Every row gives one point. The window is the flat piece filled in between its corners: a triangle in 3 columns, a solid with four corners in 4, and so on. A path goes straight from each point to the next, and from the last back to the first. List the points from which the path goes on through the window.

Window, 3 rows:
[[ 23 -10 -14]
 [-48  55  18]
 [ 22 -13  14]]
Path:
(1): [  6 -42   2]
(2): [  1 -28 -32]
(3): [72 -1 47]
(4): [ 6 28 -1]
(5): [ -6  -2 -14]
(6): [-11 -35 -47]
(7): [15 48 20]
(8): [48 17 -4]
(9): [  6 -15 -14]
(10): [-82  40  15]
(11): [ 0 32  6]
(12): [27  7 20]
Through the window after points: 8, 10, 12

Window, 6 rows:
[[-61  38  48  38 -32  19]
 [-15 -17   1 -13 -18 -10]
 [ 21  -8 -66  30  18 -36]
 [-75   9  40  36  44  11]
 [-56  23   3 -26 -24  15]
 [ -3  29  11  32 -17  41]]
Path:
(1): [27 31  8  0 -7 -8]
(2): [-29  54  25 -26  -4   5]
(3): [-58  -3 -11  -1 -18  13]
(4): [-62  -9 -13  12 -34  27]
(5): [-42  47  30 -28  -2   1]
(6): [-14  26  29   1  29   3]
(7): [-55   9  10  29 -15   6]
(8): [-50  12   3  30 -36  34]
Through the window after points: 2, 4, 6

Window (8 x 8):
[[ -9 -17  15  22  12 -11 -13  57]
 [-31 -16   7  -5  -7   8 -30   0]
 [ -5  46 -18 -11  43 120  41 -51]
 [ 20   2  28  -4 -15  50   3  -7]
 [-72 -45  42  27 -22 -42  65 -22]
 [  8 -16 -11  18 -20 -38  -8  13]
 [-15  18  23  49  -6 -17 -34  22]
 [  7 -37  36  -6  27  -7  14 -50]]
Path:
(1): [-51   1   7 -60  41 -22   7 -16]
(2): [ 35 -42  18  59 -35  24   9 -17]
(3): [-24 -38  24  63  -4  58  21  -2]
(4): [  1  25  10 -48 -10 -24 -44   2]
(5): [-21 -20  20 -68  29 -24  49 -10]
(6): [ -4 -27  32  49   4  18   2 -50]
(7): [ 10 -19  -3  33  -3  68 -25 -16]
(8): [ -3  38  32 -39   8  32  47 -13]
(9): [ -9  27   9  20   5 -27  -2  10]
(10): [-27 -32  44  69 -19  24 -52  27]
(11): [-11 -27  16  18   7  32  -3 -11]
(12): [-24  15   3 -13  -7 -28  47  12]
(13): [-31  -3  23   5 -17 -28  30  -3]
(14): [-16 -25  15  19   7  54  21 -29]
(15): [-24 -41  -7  49 -16  -6 -23  -6]
(16): [ -5 -11  31  -1  -2 -32  -1  22]
Through the window after points: 3, 5, 7, 9, 13

Window, 9 rows:
[[-27 -21 -24   5 -40 -12 -21  39 -14]
 [ 49  20  28 -66 -19 -15 -42 -49 -21]
 [-40 -30 -25  39  15  18 -23   9  24]
 [ 93  55 -18 -27  -8  -9 -67   2 -17]
 [ 12  50 -40 -44   7 -51   2 -54 -21]
 [  3  -5  79  -7  15   1  33  11  -4]
 [ -9 -32  40 -39   4  50  31  28 -19]
 [-55 -32 -10  27  21  -2   0   0 -50]
 [ 50 -55  35 -31 -15   6  26  11 -19]]
Path:
(1): [ 12 -44 -12 -16  66 -28 -16  28 -20]
(2): [  2   6 -18 -57  -1 -21 -72  43  37]
(3): [ 29   7   1  -6 -24  -5 -12 -12 -37]
(4): [ 41 -18   8   5 -42  70  29 -12 -47]
(5): [  8 -39  16 -28  -5 -33  -6  27  -2]
(6): [ 16  -1  41 -90  35 -26   1  -2  34]
(7): [ 25   5  33   3 -31  14 -13 -22 -48]
(8): [ 27  20  -5 -19 -24  11  -1  -4 -34]
(9): [-40 -24   3 -31  53 -35   9 -21  -2]
(10): [  8  -6   2 -37  15  -8 -17  -9   0]
(11): [  3  26  11   8  -6  13  42 -27 -40]
(12): [-21 -16 -13  21 -13  15   0   3   2]
(13): [-20 -35  -1   4  37  15 -27  15   9]
(14): [ 39   5  -8 -50   6 -12 -60  13   8]
(15): [ 60  52 -15   8 -11  -4 -19 -16 -42]
(16): [-20  48 -15  -5 -51   0  22 -46 -15]
Through the window after points: 2, 4, 6, 8, 12, 14
